Each row is a point. A path goes straight from each point to the next, and from the last back to the first. The post is the endless flat space through its rows: a point in 2 columns, a line in 3, a plane in 4, and so on, so that a path can go around it. How many times does the path go around the post? Going back the other way cancels.
In the rows, zero is written as 128.

Post:
[[129 128]]
Path:
[[130 190]
 [ 88 161]
 [ 93 133]
 [112 193]
 [147 158]
 [134 149]
 [108 169]
 [ 83 114]
 [112 155]
 [160 179]
 [168 108]
 [137  77]
 [165 104]
 [134 149]
 [109 142]
 [111 135]
 [127 172]
 [167 116]
 [134 106]
 [143 126]]
Times around: 0

Post:
[[149 152 146 128]
 [150 130 131 109]
 [104 107 130 124]]
Path:
[[127 102 148 109]
 [187  81  94  81]
 [155  75  78  71]
 [116 185 150 164]
 [138 117 121  87]
 [148 138 183 113]
 [172 133 152 120]
 [148 108 128 133]
 [134 142 110 147]
 [129 174 129 125]
 [136 139 142 102]
 [121 114 153 117]
 [166  91 129  84]
 [156 145 145 147]
 [133 155 135 142]
 [133 134 121 104]
 [159 176 119  94]
 [ 78 144 179 134]
 [184  82 132  70]
 [166  98 110  85]
 [139 133 101 129]
 [112 170 119 133]
 [ 75 178 160 193]
 [111 175 170 142]
 [ 76 113 185 136]
 [107 126 158 156]
 [166 101 104  96]
 [133 145 132 159]
 [107  71 117 108]
 [121 127 159 118]
 [151 142 154  84]]
Times around: 4

Post, 7 rows:
[[122 149 102 149 107 125  90 166]
 [107 139 118 143 126 134 116 124]
 [140 131 137 144 120 130  85 117]
 [122 118 173 124 182 135 121 124]
 [115 146 164 107 143 114 200 142]
 [132 116 147 134 131 155 130 129]
 [169 116  96 125 165  87 173 135]]
Path (28 x 8):
[[ 82 146 149 150 165 126  81 174]
 [135 111 135 110 162  99 155 131]
 [ 97 150 144 102 151 129  88 147]
 [147 150 128 116 164  88 144 164]
 [171 121 131 141 155 119 120 124]
 [106 131 115 165  98 142  96 102]
 [112 138 163 106 125 127 184 175]
 [137 133 121 100  87 142 160 106]
 [116 137 128 121 135 174 131 117]
 [110 165 159 139 156 117 155 114]
 [192 126  91 161 116  47 168 112]
 [122 137 156  98 164  82 191 174]
 [139 134 179  98  94 123 157 131]
 [106 134 144  86 172 121 149 179]
 [189 136 146  96 108 129 230 128]
 [ 87 138 173 133 221 114 127 110]
 [110 111 114 170  96 152 156 149]
 [107 122 118 154  61 189 123 151]
 [153 132 132  94 132  95 124 105]
 [131 143  83 150  68 171 103 163]
 [100 175 102 181 138 114  65 113]
 [104 153 162 137 140 113 123 127]
 [148 127  84 173 164 103 131 174]
 [163 107 122 152 125 100 128 133]
 [129 111 101 144 142 122  82  85]
 [128 159 100 113 117 112 128 161]
 [109 157 216 106 159 171 143 165]
 [119 157 124 137 170  95 175 167]]
Times around: 5

Post:
[[133 135  98 145 146  65 110 135 161 123 124]
 [153 137 112 132 101  82 112 120 132 103 153]
 [150 123 151  87 124 114 144 137 164 139  96]
 [137 148 116 116 117 137 124 117 150 183 147]
 [ 77  82 156 117 115 140 132  74 181 128 101]
 [117 155 123 106 118 101  97 113 159 123 128]
 [138 157 119 160 147 105 101 124 121 118 132]
 [118 107 127 119 129 123 127 147 118 166  87]
 [125  92  96 141 121  98 159 175 160 105 171]
 [137 118 105 103 145 137 111 124 154 165 127]]
Path (25 x 11):
[[166 117 115 162 153  45  90 115 132 145 130]
 [130 198 140  93 116  68 120 131 233 119 153]
 [139  85 132  98 102 142 132  95 200 131 101]
 [135  92 144 107 120 152 173 115 134 122  93]
 [116 125 121 106 136 151 120 135 103 141 133]
 [118  95 109 179 113 138 102 130  70 125 173]
 [118 150 120 128 147  94 133 164 191 181 140]
 [160 129  74 151 148 129  76 159 135  68 184]
 [155 127 118 169 160 130 161 153 136 145 122]
 [147 156 100  94 130 123 111  83 141 162 153]
 [100 127 161 144 101  75 136 125 140 159 120]
 [163 157 158 144  99 108 116 115 142 129 144]
 [155 134 114 175 139  82 138 155 127 100  83]
 [ 88  84 111  89  87  97 142 126 139 123 114]
 [ 95  68 120 116 126 104 122 119  81 122  94]
 [ 82  91  97 131 206 117 104 156 160 165  93]
 [158 147 144  77 100  87 116 173 149 101 107]
 [168  62 155 149  61 126 142  88  64  70  70]
 [124 104 127  83 134 159 168 131 162 137 109]
 [131 125 140 109 124 110 164 134 143  87 145]
 [104 150  96 162 142 117  75 106  99 174 150]
 [ 88  84  96 197 174 138 129 189 123 192 140]
 [139 116 116 144 147  96 115 107 174 125 113]
 [154 156 114 125 156 112 136 140 178 113 131]
 [138 124 153  82 140 136 154  93 174 210  82]]
Times around: 5
